Every row gives one point. Before rounding, the points of a table are all equally far from one centre. They may lie mostly on one side of it. Where is the centre, to within rounding?
In the rows, zero is written as 128.

Points:
[[125  87]
 [182 173]
 [125 196]
 [ 81 134]
 [102  97]]
Centre: [136 141]

Points:
[[145 153 120 109 180 117  43 120  78 153 109]
 [156 200 108 139 124  89  69 131 162 135 117]
 [168  90  73 114 158  73  68 133  80 106 125]
 [109 150 121 207 124  79  95 139 103 146  89]
 [160 125 109 139  95 123  69 187  96  48  86]
 [117  76 106 123  72  99 161 174  88  96 127]
 [ 65 141 108 144 116 184 123 157  96  46 133]
 [186  70  99 130 157 105 104 138 109 141  92]
 [177 119 137 126  97 107  75 115  52  81 128]
 [142 162  76  67 117 101  92 136 122 132  69]
 [146  40 125 142 113 115 117 157 143 143  86]
 [158 146 122  86 117  77 116 136 119 154  52]
 [ 97 126  94 100 109 127  99 153  48 119  66]
 [130 164 120 137 134 136 116 113  30  90 134]
 [145  92 130 139 128 167 160 106  80  62 103]
 [104 184 117  53 125 158  58 120 134  70 129]
 [ 92 105  82  81 205 121  80 117  85  86  73]]
Centre: [106 123 141 117 144 106 105 140 129  93 122]

Points, 31 rows:
[[162 169 140 180 146 100 136 155 142 117 152 195  93 180 105 140 130 170
   67  89 163 114 151 116]
 [115 150 132 154 105 187  77 175 117 117  89 159 142 158  97 169 130 166
   54 140 146 127 117  89]
 [159 141 137 157 168 166 141 169 126  82 119 173 186 129 135 172 117 139
   88 121 176 106 123  95]
 [116 166 119 110 124 139 107 140 131 154 101 206 128 137 120 212 146 139
   93 100  85 121 208 110]
 [160 124 169 156 104 144  81 161 130 134  78 197 119 191 118 155 149 141
   82 127 108  98 119 125]
 [112 134  84 148 162 120 170 130 108 141  69 199 137 157 143 137 116 162
  121 108 162 124 161 143]
 [129 138 143 122 103 193 136 178 124  91 118 210 137 172 109 109 163 125
   93 119 154  99 117 100]
 [136 185  98 137 153 161 142 181 132 111 111 213 160 140  92 165  93 170
  111 118 163  78 170  86]
 [144 147  93 106 125 152 129 198 129  96  84 195 116 184  90 169 175 170
   95 145 116 134 128 114]
 [188 139 135 137 134 167 131 135 100 126  88 213 142 119 125 152 179 138
  129 124 119  97 103  69]
 [ 90 142  79 129 139 101 137 185 104 134 110 184 140  91 118 105 117 142
  150 122 127 100 133  88]
 [170 114 105 145 106 115 114 185  95 124 119 187 163 195 113 158 132 191
  132 135 125 113 149 117]
 [140 135 109 149 145 131 159 167 100 126  95 182  99 177 118 189 122 178
   82 147  81 116 134 109]
 [120 140 138 130 109 145 102 155 109 131  50 204 160 148 125 195 112 139
   85 117 106 115 126  55]
 [137 155 145 143  98 179 110 202 110 118  56 189 119 150 114 140 139 161
   95  84 134 133 140  95]
 [140 125 110 137 115 189 109 149 125  89 125 183 126 178 189 144 149 140
  122  75 146 115 143 130]
 [106 160 150 171 168 129 114 179 123 147  85 176  88 136  83 135 146 191
  104 105 125  73 119 115]
 [149 158 126 211 131 122  84 157 128 102  97 188 105 174 120 124 127 171
   90 152 133 129 156 100]
 [110 138 142 153 139 153  87 144 141 121 139 220 164 162 124 190  96 136
   76  92 151  94 116 132]
 [100 124 123 133 102 141  77 198 143 139  83 195 136 151  99 163  85 143
   67 123 139 115 138  90]
 [132 155 109 128 146 192 118 148  97 156 152 183 119 109 104 186  83 158
  102  97 124 121 118 102]
 [162 152 140 140 157 157  94 146 117  57 105 183 196 117 112 171 118 134
  142 125 141 100 132  87]
 [160 139 126 104 127 100 116 183 147 110  88 249 137 143 133 174 124 136
   88 124 169 134 133  90]
 [140 142 140 137 132 158 111 175 100 109  31 157 159 128 136 173 100 163
  103 136 141  85 142 109]
 [134 136 109 112 142 164 118 134 145 100  64 234 121 189 128 111 106 158
   75 126 152 136 126 125]
 [118 152 147 115  99 159  94 114 156 133 140 155 174 119 107 142 107 174
   48  98 111 159 131 131]
 [115 142 137 136 154 160 127 165 135 122  89 195 146 116  97 180 131 127
  143 100 176 133  97  68]
 [134 123  80 125 105 157 109 146 116  92  83 185 178 140 160  98 105 125
  109  78 141 128 132  91]
 [149 168 100 146 128 136 119  89 106  91  78 195 114 132 151 166 167 126
  128 110 115  69 186 128]
 [154 129 149 104 136 126 100 179 119 149 149 215 115 123 116 135 122 147
  164  93 179  84 123 102]
 [155 120  71 113 110 152 107 120 135 135  77 220 171 149 109 156 134 159
   87 153 156  68 124 112]]
Centre: [131 150 123 114 136 126 109 132 127 117 116 168 131 142 120 141 136 156
 102 113 134 108 143 101]

Points, 29 rows:
[[133 170 130 170 133  96  83  78 180 122 128  82  76 118 107 119 223  94
   54 123 120  82 107 139]
 [105 166 125 164 118  80 170  82 162 103  97  95  42 109  99 122 212 120
   93 116 116  89 101 142]
 [156 178  68 136 147  84 124  41 157 109 104  82  72  85 134  94 189  95
  103 105  99 137 112 160]
 [143 169 112 173 113  67  93 124 158 108 139 133  51 123 120 125 214  67
   89  85 124  96  95 152]
 [139 127  86 136 125 109 146 156 133 117 134  90  92 127 100 180 202  79
  107  94 146 110 133 149]
 [183 166  94 162 138  94 115 114 124 105  83  81  99 144 124 167 180 111
  120 120 112  97  96 150]
 [122 161 132 191 138  82 124  88 158 165 131  97  54 124 129 139 233 136
  108 112 145 161 104 143]
 [143 135  95 181 124  76 116 123 123 144 147  86  71 120 101 112 227  99
  126 115 111 137  92 177]
 [114 165 133 170 130  65 100  97 117 151 128 119  19 127  83 126 204 117
   77 141 109 159 137 171]
 [121 123 172 171 149 101  83  90 153 164 110  53  84 131 120 120 164 124
  101 118 108  93  95 158]
 [147 139 134 166 123 135 128  49 114 128 132 109  76 107 150  94 242  81
   82 102 147 145 123 201]
 [154 134 110 172 118  75 118 145 162 104 124 102  83 121 103 140 191 103
   49 118  78 141  98 158]
 [150 135  86 187 100  70 140  88 145  91 112  87 100 122 130 132 194 124
   68 146 138  99 105 183]
 [144 185 131 148 177 155 100  97 135 125 166 103 107 100 114 115 205 103
   51  84 145 100 133 194]
 [115 161  86 160 131 118 120 113 191 115  98  81  64 106  96  89 241  72
   96 116 151 130  85 158]
 [146 185 130 189 140  84  87 139 152 141 126  94  54 115 112 129 222  53
   78 120 143 113  98 137]
 [ 84 163 111 159 113  83  91  60 177 117 127  80  44 103 134 129 204  79
   80 141 157 122 102 136]
 [138 179 125 131 135  62 169 105 151  94 100 134 105 100 129 132 205  76
  122  87 142 146 100 156]
 [ 93 172 110 157 162  69 124 116 181 122 141 114  67 119 150 124 183  93
   84 124 131 118 119 210]
 [137 145 116 193 131 137 142  70 166 139 156  94  85 143 112 136 202 127
  135 125 124 129 100 209]
 [103 131  70 175 126  95 129  59 124 166 130  72  88 137 129 121 208  77
   91 103 163 144  64 162]
 [111 179 110 170 120 130 168  74 126 129 108 123  64 117 121 117 244 114
  101 121 107 131 139 157]
 [126 155 117 140 114  86 165  97 190 106 121  92  71 119 136 130 224  83
   87 108 154 115 143 182]
 [132 137 111 158 125  75 140  93 154 127 132  88 107 119 118 144 232  61
  107 117 144 113 116 186]
 [130 180  99 162  96  88 140  74 127 150 113  84  86  93  72  89 213  93
   95 146  99 131  93 124]
 [188 141 155 165 110  78  92  99 116 177 126  99  61 116 113 145 192  75
   65  95 102 133 108 156]
 [166 169 139 160 127 156 124 118 159 140 127 129  59 106 107 165 170  54
  115 135  79 112  75 151]
 [126 158 136 194 101 128 117  79 184 111 134 115  89 144 100 111 236  93
   92 100 148 128  89 190]
 [163 133  80 163  86  88 122  97 109  96 110  84  65 143 112  97 211 111
   62  93 115 105 133 120]]
Centre: [144 144 118 151 139 126 126  94 136 130 117 121  72 121 105 106 145  98
  85 118 158 135 111 144]

Points, 27 rows:
[[ 79 110 160  72 115 187 165 199 136  66 158 171 193 147 136 168 115 131
  134 135 154 102 184 107]
 [ 71 103 140 124 111 150 161 185 156  93 140 167 122 207 132 175  96 139
  143 157 119 121 204 119]
 [ 86 116 162  95 150 187 153 170 172  88 184 182 129 193 152 173 136 157
  119 137 160  99 157 130]
 [ 57 102 166 104 141 200 133 170 162 128 179 183 137 173 134 170 162 146
  137 160 147 138 188 114]
 [ 51 109 163  89  69 166 160 162 167  86 177 181 152 172 144 154 127 162
  102 166 125 100 167 119]
 [ 72 113 150 119 119 203 175 150 150  96 165 133 141 185 131 183 155 140
  129 152 133 123 202 108]
 [ 58 135 169 102 128 175 139 181 152  82 116 156 118 192 128 159 171 157
  118 142 141  83 161 148]
 [ 55 116 169  88 136 183 180 153 146  93 161 158 132 224 124 127 141 156
  119 130 115 136 179  95]
 [ 45  99 176  88 130 207 128 150 169  91 185 157 165 160 113 133 135 158
  130 110 114 125 161 135]
 [ 70 109 145 101 150 197 119 180 130 122 159 163 138 204 135 137 139 174
  116 136  98  88 203  97]
 [ 67 104 180 100 131 168 148 191 166  71 177 141 147 166 145 166 125 138
  145 134 135 120 165 137]
 [ 66  84 130 117 135 209 137 169 134 110 193 173 125 224 137 146 138 163
  151 139 116 111 180 130]
 [ 36 105 177  93 133 199 150 180 162 103 166 209 157 161 177 136 102 127
  120 127 130 119 163  91]
 [ 41  92 122 105 131 235 119 190 107 108 182 173 158 216 138 155 124 135
  139 120 124 102 162 128]
 [ 58  87 130  81 122 146 111 196 172 151 189 175 155 184 144 134 159 134
  131 130 140  97 193 145]
 [ 56 128 145 106 120 179 142 172 168  95 154 135 155 204 123 164 147 105
  138  96 165  93 185 165]
 [ 47 113 133 120 133 194 132 140 169 108 144 181 130 216 127 146 167 157
  134 156 110  99 181  93]
 [ 59  90 159 115 110 195 123 199 178  69 166 180 138 176 106 116 173 149
  131 132 110 111 171 116]
 [ 91 114  96 110 118 132 153 150 144 109 182 131 167 183 135 138 144 147
  150 174 111 121 184 129]
 [ 57 115 156 134 120 151 126 151 152  93 188 193 132 187 123 147 114 132
  141 113 160  88 193 154]
 [ 57  97 174  88 137 162 136 174 161 127 162 170 156 183 112 172 164 158
  139 169 110 104 154  97]
 [101 119 114  86 134 210 168 148 158 104 168 137 135 193 148 174 161 108
  115 148 133 129 197 132]
 [ 60  91 117 124 102 199 163 155 151 103 189 184 136 187 144 162 143 163
   94 103 108 152 185 111]
 [ 84  72 140 114 136 145 138 174 148 128 197 133 147 181 160 165 105 133
  135 148 138 128 187 118]
 [ 85 124 140 103 131 203 181 140 176 109 189 146 118 178 114 156 104 120
  139 164 153 100 183 133]
 [ 29  99 135 121 137 179 145 162 125  82 164 157 164 194 134 157 119 135
  124 168 155 116 184  97]
 [ 65 122 140 135 113 197 168 186 163  86 148 177 131 206 101 136 126 195
  109 139 128 112 171 113]]
Centre: [ 90 107 125 102 103 178 146 165 132 128 137 170 138 164 125 127 129 120
 129 118 137 111 143 113]

Points:
[[162  97  58 129  79 202  77 174 151 114 151 137 194 146 117 153 138 163
  122 110 142 135 137 106]
 [119 121  92  76 103 194 116 137 156  53 148 158 172 114 116 166 102 120
  119 144 108 143  84  78]
 [151  91  55  97  84 212 128 136 151 125 173 145 187 123 108 187 112 125
   75 102 101 151 101  75]
 [144 142  59 108  91 172  94 145 179  97 157 152 203 119 140 117 159 129
  129  99 126 193  95  69]
 [165 132  91  97  97 179  92 186 186 111 167 158 174 138 147 173 126 166
  142 108 108 106 142 129]
 [163  84  66 100  65 180 104 160 189 146 176 173 197 138 133 157 180 139
  109 125 145 115 116 116]
 [132 128  71  54 110 174  92 174 164 119 168 161 179 117 127 181 161 167
   98 154 114 133  84 109]
 [162 108  46  62  69 175  66 165 156 106 156 167 160 117 125 192 155 125
  118 141 151 139 105 118]
 [137  82  59 108  51 173 104 117 173  91 178 143 157 156 142 196 146 155
  134 102 152 116 111  99]
 [149 118  59  68  82 203  89 127 141 113 147 151 202 119 108 150 161 133
  111 120  95 164 117 133]
 [151 126  47  99  77 163 102 133 196  75 146 156 164 153 131 192 128 156
  114  73 105 129 108 133]
 [150 102  80  57  93 218  77 142 159 132 121 159 174 123 120 159 155 147
  131 126 141 120 109 115]
 [135  70  49  87  86 181  98 134 151  75 168 141 193 107 124 161 113 145
  104 122 124 168 127 112]
 [141 102  91  60 103 194 135 133 180 113 176 158 197 125 155 158 143 159
   61 138 129 142 121 124]
 [147  92  48  76 102 198  74 146 158 109 178 137 186 107 150 176 153 159
   87 128 142 149 102  90]
 [129  75  42  94  97 175  99 144 166  90 164 165 205 148 122 136 160 141
  107  86 128 118 122 104]
 [200 102  53 101  75 147 142 133 135  82 147 160 211 105 116 194 151 134
  121 118 107 118  98  67]
 [156  61  92  78  67 184  82 154 159 113 151 148 208 109 112 169 144  87
   86 123 130 152 113  86]
 [119 121  67  78  80 194  85 159 166  93 147 141 203 106 149 177 125 154
  102  93 108 138  94  99]
 [157  76  58 109 109 174  94 158 159 104 184 117 154 143 129 178 172 106
  131 139 114 157  95 106]
 [168  97  46  52 104 184 100 156 163 104 162 158 168 108 148 169 172 122
  120 119 133 150  93 135]
 [151  93 114  86 105 205  96 158 164  96 194 147 175 117 128 224 148 142
  101 108 135 129 111 111]
 [137 105  44 130  75 192  93 148 193 106 146 141 169  96 145 160 120 130
  101 114 117 140 110  76]
 [138 124  53  55  84 158  96 175 182 105 150 136 215 123 118 135 111 140
  102 130 106 137  91  79]
 [135 116  52 135  76 180 111 151 146 102 192 107 175  85 140 160 156 156
  114 110 117 151  79  89]
 [120 131  89  57 103 184 152 116 163 108 198 172 165 136 139 186 144 146
   70 118 165 145 115  93]
 [146 119  84  56  94 214 122 135 182  89 154 152 149 126 144 168 130 125
  134 150 123 121 102  95]
 [169  95  52  65  93 202 110 152 169 117 160 134 174 117 109 189 128 134
  125 134 127 139 129 118]]
Centre: [172 123 108 102  96 135 103 124 141 119 164 152 161 131 125 145 124 132
 101 106 136 132  93 102]

Points:
[[160 134 143  96 182 162  87  94 146 121  93 122 166  97 185  93 125  86
   68 102  96 168 128 100]
 [164 162 121  72 115 138  28  97 153 138 144 165 155  84 167 101 148 100
   90 108 145 162  95 104]
 [139 152 137  25 187 156  54  97 128 126 146 136 190  58 112 100 100  87
   95 162 104 167 121 170]
 [166 146 111  60 151 147  62  93  97 135  95 134 169  42 165 129 118  85
   75 111 122 164 120 149]
 [122 137 147  91 106 129  68 102 113 156 133 134 133  77 181 122  90  88
   80 135 122 176 173 127]
 [161 124 165  72 184 167  51  62 154 100 136 130 191  88 165 132 109  91
   77 136 158 174 110 142]
 [164 129 162  51 126 219  92 107 123 118 139 148 137  97 162 115 118  84
  128 122  81 166 133 152]
 [128 111 131  93 152 169  62 131 155 156 110 134 122  61 161 100  93  54
   82 151 130 196 143 116]
 [144 145 138  75 142 196  76  96 131 150 147  92 169  54 155 108 123  99
   74 152 134 206 110 138]
 [170  92 160  59 124 135  81  73 173 165 138 167 172  40 163  97 121 104
  107 174 124 147 122 168]
 [143 123 133  88 150 151  80  69 134 107 121 157 203  32 167 103 108  61
   72 145 133 150 125 183]
 [131 124 144 103 169 139  86 115 166 139 108 122 156  52 183 100 104  72
   40 137 115 168 102 151]
 [207 134 111  99 149 110  56 123 176 144  98 141 153  91 150 103 133 106
   70 132 178 192 136 160]
 [148 137 165 100 160 147  33  68 129 139 146 170 146  75 191  75 126 119
   65 164 131 193 111 123]
 [122 154 160  64 191 144  77 116 162 152 137 122 130 104 174  62 118 102
   70 143 127 203 121 149]
 [184 133 163 100 133 158  34  93 122 128 147 147 126 129 178 112 142  90
   88  94  91 107 113 127]
 [157 155 159  74 189 176  84 103 157 183 123 149 163  50 142 108 118  41
  138 139 139 159 138 125]
 [152 127 187  54 161 140 100 110 158 125 127 140 136  89 178 135  82  71
   75 137 134 179  89 160]
 [146 171 119  56 172 137 108  93 112 107 142 115 168  60 171  91 106  96
   83 103 102 176  97 163]
 [187 141 165  64 137 141  91 106 118 133 138 150 170  73 202  95  81  88
   71 133 160 187 104 144]
 [135 161 132  70 140 148  92  96  93 110 107 148 145  79 156 121 142  37
   55 140 111 160 102 124]
 [117 152 154  78 157 158  73  88 146 154 111 133 166  89 184  95 140  96
   75 106 117 193 106 105]
 [204 152 117  83 167 160  86  93 153 145 146 139 144 124 129 112 147  69
   82  92 134 177 112 113]
 [159 131 158  67 148 150  69  96 123 171 131  94 190  84 141 107 144  69
   65 173 151 193 147 140]
 [132 147 175  36 174 146  88 101 174 159  84 127 156  91 162 119 144  96
   99 141 136 173  94 124]
 [161 104 119  77 162 171  98 131 155 185 144 129 169  71 163  73  63  65
   96 129 146 142 118 120]
 [180  94 172 102 143 161 105 130 123 129 144 150 204  41 147 140 135 138
  101 114 148 148 138  87]
 [166 153 145  88 109 161 106 143 164 144 122 121 121  90 187 118 153  77
   87 185 126 172  95 125]]
Centre: [147 122 152 122 148 135  85 120 113 123 121 137 153 100 117  84 122 108
 133 148 141 143 103 151]

Points (31 x 24):
[[166 133 128 151  72 174  50 140  60 152 121 162  90 158  96 128 119 125
  148 148 173 162 200 115]
 [176 104 109 165  91 169  82 147  34 118 129 147  99 116  90 118  99 138
  119 156 152 144 204 116]
 [163  99 129 156  67 143  63 139  45 123 129 144  97 130  93 103 106 140
  154 127 158 148 182 126]
 [183 134  97 161  72 179  60 137  42 122 135 157 112 150 101 101 121 151
  113 155 148 177 193 114]
 [177 133 130 149  66 187  74 153  43 137 140 148  93 130  63 122 136 140
  152 154 158 149 187 120]
 [167 119 108 184  86 169  90 147  81 135 142 128  97 153  45 130 105 152
  130 116 164 174 189 117]
 [148 133 112 181  64 173  82 155  54 124 126 167  99 121  93 112 114 162
  138 142 119 183 198 136]
 [167 139 102 179  73 170  65 149  52 149 124 132 101 130  83 130  97 164
  155 148 144 126 189 126]
 [171 107 128 182  88 140  77 158  75 119 127 171 124 138  63 150  92 160
  147 130 167 169 195 120]
 [148 141 106 172  86 134  63 153  34 121 138 142 102 154  73 136 135 155
  147 159 141 177 195  76]
 [159 123 119 160  76 154 113 148  13 155 145 149  98 115 106 126 111 145
  129 148 142 162 192 120]
 [163 125 125 129  72 178  93 134  51 125 152 132 103 149  93 158 131 104
  129 143 140 156 195  71]
 [180 101  98 144  81 194  81 123  47 135 134 129 126 111  81 129 129 164
  139 127 161 176 178 109]
 [172 130  93 150  88 134  82 143  53 158 148 106  90 127  96 128 132 143
  109 162 155 167 207 124]
 [180 132 127 147  56 148  74 157  49 124 135 155  69 142  89 124 122 156
  141 138 161 165 188  94]
 [177 140 124 157  73 155  65 145  36 160 117 157 108 155  90 123 110 118
  123 142 152 165 213 112]
 [173 140 137 141  70 199  70 178  60 112 123 138 120 125 101 136  97 150
  132 141 152 171 199 114]
 [175 113 104 151  86 178  71 145  40 129 141 143 110 150 106 124 140 148
  151 141 159 151 204  77]
 [174 121  99 156  83 184  60 167  61 139 129 143  92 147  70 110 132 136
  139 136 150 166 195 115]
 [168 129 105 160  77 162  98 146  43 113 118 127  88 139 109  96 136 149
  134 145 125 152 216  84]
 [196 140 134 151  81 151  85 115  40 110 130 151 116 155 122 111 120 140
  131 183 142 162 202 115]
 [187 159 103 169  55 146  95 153  46 140 119 146  85 152  83  94 132 167
  121 146 165 142 195  93]
 [176 134  90 147  83 157  67 150  76 137 112 127  91 138  93 136 130 158
  133 150 124 183 218 106]
 [160 134  92 171  76 176  51 122  45 117  98 132  86 135  81 104 149 120
  138 111 140 175 185 113]
 [167 146 125 175  59 154  89 138  61 133 153 134  77 130  80 116 122 132
  123 145 166 169 221 103]
 [165 117 149 174  67 156  80 168  57 126 112 157  79 146 111 111 130 142
  128 140 145 187 189  98]
 [156 120 132 154  54 154  78 152  43 125 136 151  89 145  53 123 143 151
  131 138 152 169 188 114]
 [169 121 104 151  99 167  50 134  42 145 132 123 108 122  64 131 140 138
  113 146 165 133 211 113]
 [168 114 119 180  74 147  95 148  46 133 141 161  89 149 135 108 114 132
  131 140 129 159 194 113]
 [164 126 117 151  65 142  62 159  48 124 121 145  88 141  76 130 129 166
  134 137 142 164 210 122]
 [137 136 121 137  57 168  74 145  46 123 137 160 102 189  98 126 123 159
  124 119 157 157 183  90]]
Centre: [148 165 119 156 109 146 102 134  84 121 114 149 127 123 101 130 138 136
 123 131 159 150 157 110]

Points, 30 rows:
[[113 162 125 164 163 136 124 125 110 224 141 147 169  73 207 163  57 136
  132 146 119 163 105  93]
 [111 181 107 167 143 124 111 125 112 208 128 146 150  60 203 160  73 151
  127 132 125 147  55 106]
 [115 142 137 159 187 143 126 128 117 210 100 117 156  58 204 149  68 153
  142 151 129 159 108 117]
 [110 154 118 170 165 135 140  98 113 204 124 111 156  53 193 171  72 159
  122 120 124 146  90  91]
 [119 153 117 158 171 122 126 107  90 177 108 126 149  66 190 124  60 149
  127 180 149 173  56 128]
 [133 167 172 133 155 100 120 122 120 202 124  98 154  71 203 146  67 152
   94 142 116 170  82 123]
 [ 97 158  84 165 140 123 129 116 137 191 117 121 169  95 192 146  47 151
  159 130 115 163  89 123]
 [ 80 161 121 155 165 146 107 117 145 216  93 125 165  84 196 144  85 136
  120 147 139 148 101 109]
 [ 73 149 130 158 149 129 140 117 105 200 110 130 162  90 188 164  56 150
  160 142 143 182  88 104]
 [ 97 167 130 157 127 120 120 124 123 196 133 107 148  60 198 155  46 127
  119 146 142 162  57 130]
 [122 197 130 155 139 114  86 112  92 204 106 116 146  72 189 122  66 147
  110 144 118 180  86 122]
 [106 200 142 162 150 118 132 116 141 202  98 116 175  65 186 132  74 165
  121 157 136 153  66 134]
 [107 162 146 126 152 115 115 109 116 185 115 106 157  59 210 133  46 137
  138 149 130 156  82 109]
 [122 188 105 139 168 143 101  91 139 170 117 134 156  82 180 143  50 107
  137 143 140 173  87 138]
 [127 162 128 137 177 124 134 109  87 191 144 111 151  62 186 137  62 211
  126 139 139 173  80 151]
 [107 180 128 153 145 104 117 118 134 208 106 125 151 106 197 165  72 154
  120 146 140 161 104 119]
 [ 98 186 136 126 159 127  91 124 137 191 119 107 144  76 208 160  76 168
  119 126 130 191  95 107]
 [ 72 160 126 168 157 126 125 110 126 186 130 135 176  67 200 176  84 156
  139 109 118 159  66 132]
 [110 190 131 189 160 139 104 127 105 192 103 127 157  88 200 149  79 177
  135 151 123 179  84  97]
 [102 173 131 161 180 113 139 142 135 199 124 136 158  54 200 151  64 138
   99 152 142 140 127 101]
 [125 189 155 171 153 109  83 130 126 179 121 107 185  77 173 149  46 151
  122 155 100 169  84 106]
 [133 163 130 186 143 120 137 120  84 180 123 135 147  53 208 156  71 137
  121 118 121 178  80 138]
 [130 174 119 156 143 121 124 101 139 202 131 128 163  60 214 138  91 140
  132 156 125 141 114 133]
 [107 175 101 138 164 123 101 140 123 202  95 112 161  85 201 144  76 110
  122 152 138 185  83 111]
 [130 151 126 192 150 121 100 100 142 174 120 136 150  42 190 141  60 129
  118 137 121 161  95 105]
 [122 175 168 165 166 137 122 110 104 188 125 120 141  67 224 128  80 140
  140 153 141 181  91 120]
 [145 167 122 165 149 132 121 139 118 216 141 129 147  61 217 144  66 114
  121 136 129 167  69  89]
 [124 159 130 126 156 134 105 134 124 215 102 149 175  45 196 158  91 145
  114 131 170 171  78 104]
 [121 177 119 157 138 117 101 106  96 197  95 128 161  54 172 133  51 169
  111 147 146 175 108 118]
 [104 142 133 129 171 111 131 115 100 192 120 143 170  54 202 162  56 149
  121 144 155 177  90 115]]
Centre: [116 156 133 143 153 142 129 149 117 166 154 129 162  87 136 113 100 145
 122 123 132 165  92 114]
